Each row is a point. To make a cloud, some directions were put in groups of two or more. Within a group, all points are equally far from the middle, so they leave a hole (a ring in 2 directions, a hollow ball in 3). The other directions are filled evenly. Then the cloud was stretched, turned, moved and blurred a little. Count the holes, and give their numbers of directions, smallest first.

Cloud (20 x 3):
[[ 0.20 -0.16  0.13]
 [ 0.13  0.11  0.61]
 [ 0.21 -0.17  0.03]
 [-0.13 -0.54 -0.26]
 [ 0.21 -0.10  0.45]
 [ 0.62  0.10 -0.18]
 [ 0.06  0.06 -0.07]
 [ 0.41 -0.18 -0.05]
 [ 0.25 -0.28 -0.05]
 [ 0.34  0.20  0.00]
 [-0.20  0.02  0.03]
 [-0.26  0.08 -0.11]
 [ 0.33 -0.08  0.39]
 [ 0.43 -0.02  0.00]
 [ 0.24  0.19  0.31]
 [ 0.39  0.27  0.59]
 [ 0.34  0.31  0.28]
 [ 0.05 -0.07  0.01]
 [-0.13 -0.24  0.14]
 [ 0.26 -0.11 -0.46]]
Holes: 0

Cloud, 19 rows:
[[ 0.35  0.34  0.02]
 [ 0.26 -0.18 -0.18]
 [ 0.29  0.40 -0.04]
 [ 0.40  0.26 -0.03]
 [ 0.30  0.27  0.25]
 [ 0.03 -0.27 -0.14]
 [ 0.50  0.09 -0.05]
 [-0.11  0.34  0.28]
 [-0.01 -0.11 -0.22]
 [-0.26  0.18  0.27]
 [-0.53  0.12 -0.12]
 [-0.45  0.07  0.08]
 [ 0.10 -0.01  0.41]
 [-0.41  0.02 -0.16]
 [ 0.36  0.04  0.40]
 [ 0.52  0.15  0.15]
 [-0.14 -0.22 -0.10]
 [-0.36  0.18 -0.33]
 [ 0.35  0.33 -0.05]]
Holes: 1 (2)

Cloud (20 x 3):
[[ 0.44  0.03  0.20]
 [-0.38 -0.20 -0.17]
 [-0.20 -0.26 -0.23]
 [-0.26 -0.30  0.27]
 [ 0.06  0.28 -0.23]
 [-0.20  0.29 -0.13]
 [-0.23  0.22  0.26]
 [ 0.50 -0.02  0.09]
 [ 0.48  0.20  0.02]
 [-0.47 -0.25 -0.02]
 [-0.50 -0.23  0.02]
 [ 0.45  0.05  0.19]
 [ 0.05  0.15 -0.32]
 [-0.41 -0.33  0.09]
 [ 0.29  0.32  0.11]
 [-0.07 -0.13 -0.31]
 [ 0.32 -0.09 -0.24]
 [ 0.32 -0.26  0.03]
 [ 0.51  0.05  0.09]
 [-0.13 -0.41  0.09]]
Holes: 1 (3)

Cloud:
[[ 0.31  0.39 -0.11  0.25]
 [ 0.42 -0.17 -0.42  0.21]
 [ 0.39 -0.16 -0.46  0.10]
 [ 0.41  0.15 -0.05  0.41]
 [-0.32  0.20  0.43  0.15]
 [ 0.05 -0.14  0.25  0.46]
 [ 0.34  0.03  0.25 -0.05]
 [-0.13 -0.34  0.24  0.04]
 [ 0.54  0.06 -0.11  0.19]
 [ 0.08 -0.14  0.46  0.02]
 [-0.37  0.02  0.20  0.14]
 [ 0.48  0.06 -0.12  0.35]
 [ 0.01  0.22 -0.25  0.31]
 [-0.36 -0.03  0.22  0.02]
 [ 0.46 -0.17 -0.32  0.03]
 [-0.32  0.04  0.26 -0.07]
 [ 0.34 -0.19 -0.36  0.33]
 [ 0.39  0.27 -0.05  0.36]
 [-0.22  0.21  0.57  0.17]
 [-0.20  0.19  0.57  0.24]
 [-0.26  0.15  0.32 -0.11]
 [-0.06 -0.31  0.11  0.35]
 [-0.25 -0.21  0.16 -0.06]
 [ 0.20 -0.25 -0.02 -0.17]
 [-0.09 -0.32  0.30  0.21]
 [ 0.28  0.39 -0.15  0.21]
 [-0.03 -0.29  0.38  0.10]
 [ 0.35  0.30  0.14 -0.02]
 [-0.20 -0.02  0.14 -0.19]
 [ 0.01 -0.21  0.45  0.08]]
Holes: 2 (2, 2)
